Every row gives one point. A path goes straight from each point to the next, and from the last back to the first. The post is the endless flat space through its rows: a point in 2 columns, a line in 3, a plane in 4, and so on, so that a path can go around it. Count how often the path circles the post. Going back the other way cancels.
(in the rows, 128 means zero)

Post (1 x 2):
[[124 131]]
Path (20 x 2):
[[145  80]
 [153 133]
 [136 170]
 [101 160]
 [106 143]
 [125 152]
 [137 136]
 [159 102]
 [134  88]
 [ 92 103]
 [ 77 150]
 [127 182]
 [153 153]
 [152 105]
 [150  90]
 [145 129]
 [145 156]
 [112 153]
 [ 83 140]
 [100  88]]
Times around: 0

Post (5 x 6):
[[134  81 131  95 109 117]
 [ 95 153 145 140 103 127]
 [126 132 116 113 151 131]
 [135 128  97 128  29 147]
 [127  98 133 122 162  74]]
Path (14 x 6):
[[120  71  79 120 148 108]
 [114 101 149 132 117 125]
 [134 134 136 137 114 133]
 [129 128 172 129  83 110]
 [141 124 115 164 130 121]
 [134  66 115 104  98 141]
 [ 97  90 127 113  80  92]
 [113 175 100 126  95 111]
 [126 176 130 117  74 160]
 [150 144 104 126 165 132]
 [129 104 144 161 123  78]
 [ 97  92 119 135 131 144]
 [ 63 151 124 151 102  85]
 [ 90 108 117  89 102 106]]
Times around: 1

Post (10 x 11):
[[114 153 162  91 195 126 145 137 114  96 114]
 [ 92 131 134 109 128  86 142 110 145 120  77]
 [144 137 124 160 179 146 149  89 120 150 132]
 [145 130  94 133 166 158 155 152 114 144  99]
 [121 175 149 153 119 131 161  90 158 146 130]
 [136 135 117 168 137 153 129 127 119 179 146]
 [142 106 169 143 172  93 167 171 134 106 153]
 [143 100  80 123  66 159 153 154 116 109 158]
 [ 84 131 103 130  96  99 115 137 165 101 124]
 [155 117 108 158  94 128 129 121  99 113 122]]
Path (25 x 11):
[[ 90 162 145 127  90 121 161 122 117  86 124]
 [115 168 133 168 102 181 140 113 134 158  98]
 [112  92  96 160 139  96 155 168 161  68 117]
 [106 173 119 161 130 143 168 151 146 141 118]
 [142 136  71 140  62 109 191 152 131 129 101]
 [185 127  81 108 120 131 128 158  96 107 139]
 [143 143 161 127 144 121 133 166 127 142  95]
 [110 122 120 110 131 118 142 147 148  84  80]
 [134 151 141 144 132 119 121 160 154 129 149]
 [140 171 101 169 157 129 149 116 160 183 144]
 [106 175 121 102 171 130 116 106 167  97 108]
 [123 130 163 143 118 117 136  98 160 102 119]
 [128  99 122 151 181 135 108  91 139 131 184]
 [144 123 105 135 111 104 150 122 135 104 128]
 [144 130  83 137 156 136 151 152 106  93 138]
 [104  92  72 175 140 138 172 155 150 109 142]
 [125 168 156 159  98 146 109 106 118 100 117]
 [161 109 131 144 191 153 104 140 122 149 122]
 [183 131 149 123 171 127 145 161 125 133 159]
 [114 168 130 120 113 105 164  75 122 161 146]
 [132 126  82 138 147 118 146 101 133 162 105]
 [161  96 143 157 132 129 145 147 124 166 165]
 [135 151 120 167 162 101  51 107 127 115 105]
 [166  71  99 132 124 124 172 190 115 127 157]
 [144 150  54 137 163 171 200 127 128 176 132]]
Times around: 1
